Each row of a before or after table is a point. One or more steps were done to the points. Then noise was added and the rows were shuffled. The steps act on columns, c1 being the first. Write out the steps. A step turns or swaps two columns, mirrors them in a line or flattens them onto one, adds a multiple of one to another, or multiplies or shifts one. Angles are multiples of 10 degrees, from the lower column toward the higher: turns from -170 to 170, lines from 10 to 170 but not 90. Use the fewest steps. Two steps may share a column if one is a turn and the other turns, adds or multiplies; they go together, in the order done. Otherwise the lowest column goes first.

Before (12 x 3)
[[-40 -37  12]
 [ 40   5  34]
 [ 34  17  57]
 [-37 -10 -71]
 [-85 -13 -51]
 [ 39  -7  55]
 [ 60   9  20]
 [ 66 -15 -11]
 [ 47  31   7]
 [ 17  -2  18]
 [-33 -30  11]
 [  1  -9  21]]
After (12 x 3)
[[ 43  -1 -35]
 [ 40  17 -53]
 [-42  -8  72]
 [-35  32  -4]
 [ 65  14  13]
 [  2  16 -22]
 [ 32  -5 -60]
 [ 19   4 -19]
 [ 64  -5 -18]
 [ 46 -31 -12]
 [-41  41 -10]
 [-85   9  49]]
Steps: turn c2 and c3 by -170 degrees

Before (12 x 4)
[[-39 -15 -11  29]
 [ 23 -29 -74  -5]
 [ 12  32 -19   6]
 [ 35 -36 -12 -93]
 [-35 -41 -41  23]
 [ 31 -56  -9  16]
 [  1 -41 -23  26]
 [ 16 -36 -84  26]
 [ 34 -50 -24  34]
 [ 30 -25 -79 -69]
 [ 26  66 -34  21]
 [ 22 -42 -26  35]]
After (12 x 4)
[[-34 -38  27 -10]
 [ 35 -37 -41  83]
 [ 11  32  11  -1]
 [  2 -40  21 -18]
 [ 29 -26  -6  78]
 [ 22 -29  22  19]
 [ 21 -39  27 -25]
 [ 27  65  22 -11]
 [ 35 -51  26 -22]
 [-41 -14  20 -25]
 [ 32 -56  10 -12]
 [ 17 -38  44  -6]]
Steps: multiply c3 by 0.4; turn c3 and c4 by -150 degrees

Before (13 x 6)
[[   3   39   44  -63   16   -1]
 [  18  106    2 -110  -34    7]
 [ -29   27   11  -27   -6   26]
 [  -5  -40   23  -41  -26  -33]
 [ -19   32   -5  -43  -16  -33]
 [   3  -40  -32  -36    4  -10]
 [  -8   20   19  -29  -52   -3]
 [   5    0   -3   53   31  -31]
 [  32   81   -8   13    0   36]
 [  19   75   33  -28  -25   -6]
 [  24    1   57  -23  -16  -20]
 [ -32    5   19  -14  -33  -43]
 [  28  -49  -24   99   32  -19]]
After (13 x 6)
[[ -30   28   34    4  -24  -74]
 [ -27  -24  -31   20    4   35]
 [ -11   62   -8  -33   -1  -65]
 [ -28  -40   22   31  -26   25]
 [  11  -26   19   33  -31  -20]
 [ -33  -11   57   -3  -13  -10]
 [  -1   35   11   40   -8  -16]
 [ -98   52    4   58  -32 -100]
 [ -51    7   47   39   16  -39]
 [  35  -40   -4  -42   31  -11]
 [  56  -43  -25  -86   32   44]
 [ -23  -16   -4   42  -16  -44]
 [ -17   19   18   26  -50  -19]]
Steps: turn c1 and c4 by -130 degrees; turn c2 and c6 by -70 degrees; add -0.3 times c5 to c2

Before (13 x 9)
[[ 60 -59 -11 -45  -2 -34 -63 -10 -10]
 [-13 -25  27 -17 -25 -20 -53 -43  26]
 [-22  14 -14  -6  28  43  -2  -5  -2]
 [-14  42 -90  15   2   1  50 -15 -26]
 [ -6  -1  -4 -71   4   8 -22 -32  -9]
 [ 91 -40 -74  23 -17 -14  64  17 -91]
 [ -8  10   4 -66 -29 -25 -20  -6  15]
 [ 98  24 -26  18   8 -45  12   3 -68]
 [ -4 -43  51 -46 -18 -27 -35  22  11]
 [ 10  65 -77  -1  -4  68  49  12  -8]
 [  0   0  29 -47 -11  16  11 -55  27]
 [ 21 -31  20 -41 -44  -2 -53 -14  48]
 [ -3  19 -39 -23  35   8  39  -8  49]]
After (13 x 9)
[[-27  14  -6  25  10  30  27   6   5]
 [-18  -1 -23  -8  73  19  -5 -11   8]
 [-15   0 -31 -15  46   2  20 -54 -25]
 [ 77 -41 -53  -7 -25 -57  27  72  95]
 [-18 -26 -17 -30  11  32 -51 -45 -27]
 [-13  18 -24  28  28 -26  36  30 -47]
 [ 54 -58 -35 -13  50  29 -69   3   8]
 [ 11 -45  44 -25  43   9 -46 -31  -8]
 [  3  68 -30   1  -1   6  85  72  11]
 [ -7  12  -4 -39  64  -3 -31  -7 -13]
 [ 82  26 -38  10 -15 -42 -26  22  67]
 [ 18 -32 -12 -52  36  37 -39 -27 -47]
 [-31  42 -56   2 -17 -37  34  71  24]]
Steps: turn c3 and c8 by -60 degrees; turn c1 and c3 by -20 degrees; turn c4 and c5 by -80 degrees; turn c6 and c7 by 50 degrees; multiply c9 by -1

Before (8 x 11)
[[ 29   4   0 -19 -35 -45   0  19  59 -26  28]
 [ 11 -53 -17 -37  25 -25  19  -9  -3  27  19]
 [-52 -18  47 -20  50  43  33 -63 -60  61  79]
 [ 83 -13 -37  18 -28 -16  29  45  22 -13  13]
 [ 15 -33  41 -48  -2  18  34   9 -21  21   4]
 [ 85 -21 -31 -52 -41 -41  76  10   8 -24  22]
 [-22 -38 -13 -24 -19  34  33 -47 -43  16  14]
 [  0  13  24 -33  54  49 -44 -69 -18  28  40]]
After (8 x 11)
[[ 50 -14  26  27 -29 -15  -2  46 -75   6  -3]
 [ 24 -33 -39 -53  -1  18 -33  10  -5 -24 -18]
 [ 11 -39   8 -39 -19  33 -47 -46  32  -6 -12]
 [  0 -18   6 -72  50  42 -58 -62  63  24 -81]
 [ 10 -53  34 -38  25 -25 -18  -9 -13 -11  -7]
 [ 59 -22  18  -4 -43 -40 -51   9 -83 -56 -18]
 [-15   3  -8  20 -36 -45  21  18 -60 -32 -32]
 [ 11  13  15 -58  55  49  36 -67  27  -6 -37]]
Steps: turn c1 and c9 by 40 degrees; turn c7 and c9 by -160 degrees; add -0.5 times c5 to c3; turn c3 and c11 by -160 degrees; turn c4 and c10 by 50 degrees; add -0.3 times c6 to c4

Before (8 x 12)
[[-47  48 -33  22  15  16  15  41   6   2 -18  18]
 [ -1 -15  28 -29  18 -11  11   4   9  17  29 -32]
 [ -2  19 -39   9   9  20   0 -26  -3   2 -31  -2]
 [  4  -4   2  23  32  16  40 -40  23 -26  13  -9]
 [-23 -20  25 -34 -40 -12  -8 -19 -21  52  30  37]
 [-32  22  -1 -22 -12  36  17   1 -31  -1   8  11]
 [  3  13   1   1 -42  39  -9 -29   7 -22  27   5]
 [-13  24  36  -3  32  10  -8  38 -34  48  20 -38]]
After (8 x 12)
[[ -14  -29   -3    1  -17   31   -6   -5  -33   27   12  -60]
 [ -55   22   26  -14  -42  -10    8  -20  -21   -5   34 -121]
 [  -6  -14  -44   -3    4   20  -15  -24   -1    5  -28   22]
 [ -47  -13   37   36   28   10  -19   39  -37  -13   24   36]
 [  20   -4    3   -2  -40   40  -14  -30    8   13   32    0]
 [ -23  -49  -31  -29   13   15  -22   41    8   39  -17   24]
 [ -12    9   29   36   20  -11   17   12   12   -7   24  -25]
 [  24  -22   -2   -1   33   16   31  -39   24    9   14   59]]
Steps: mirror c1 and c10 in the line at 150 degrees; mirror c2 and c7 in the line at 110 degrees; turn c4 and c12 by 120 degrees; multiply c12 by 2.5

Before (8 x 14)
[[-32 -16 -19  38  75  16  19  45  10 -20 -27  14  -4 -46]
 [-77  47 -15 -12 -23  16  43  39 -11  43 -48  29 -58  20]
 [-24  35 -23 -13  48  11 -36  44  49 -34  30 -35  49  15]
 [ -5 -16  18  21   6 -16  31 -56 -43   1  12 -51 -37  38]
 [-47  26 -51  18 -20 -30 -26 -41 -32  18 -40 -49 -43 -21]
 [ 21  -6  36  -6  14 -37 -32  -5  12  53  36 -21 -28 -22]
 [ -9 -21  16 -15  24  12  68  29   4  24  48  -8  35 -55]
 [-16 -52 -18   7 -19 -53 -36  43   3  28 -36 -59  55  30]]
After (8 x 14)
[[  13  -17   26   19    5  -43    4   65  -12   27   48  -49   -6   37]
 [ -29  -51   -9   32  -22    4  -62  -64  -44  -16   -2  -56  -25   27]
 [ -38   33  -20  -47   52   51   55  -54    8  -58  -17  -37  -16   20]
 [ -45  -20  -34   72   78    6   44  -22   18    7   71   15   21  -45]
 [ -84   50   -8   23  -27   -7  -64   31   16   76  -52   34   47   19]
 [ -20  -23   -2  -62   25    2  -25  -41   15   75   -7  -11  -11  -54]
 [  22   -5   29  -41   13   18 -110   22  -38   12    7  -21   19  -22]
 [ -31   25  -55   53  -22  -33  -41   70  -30  -12   16  -50   -5  -22]]
Steps: turn c1 and c8 by 20 degrees; turn c8 and c13 by 140 degrees; add 0.3 times c14 to c3; multiply c4 by 2.5; turn c4 and c11 by 60 degrees; swap c6 and c9; multiply c10 by 2; turn c7 and c10 by 70 degrees
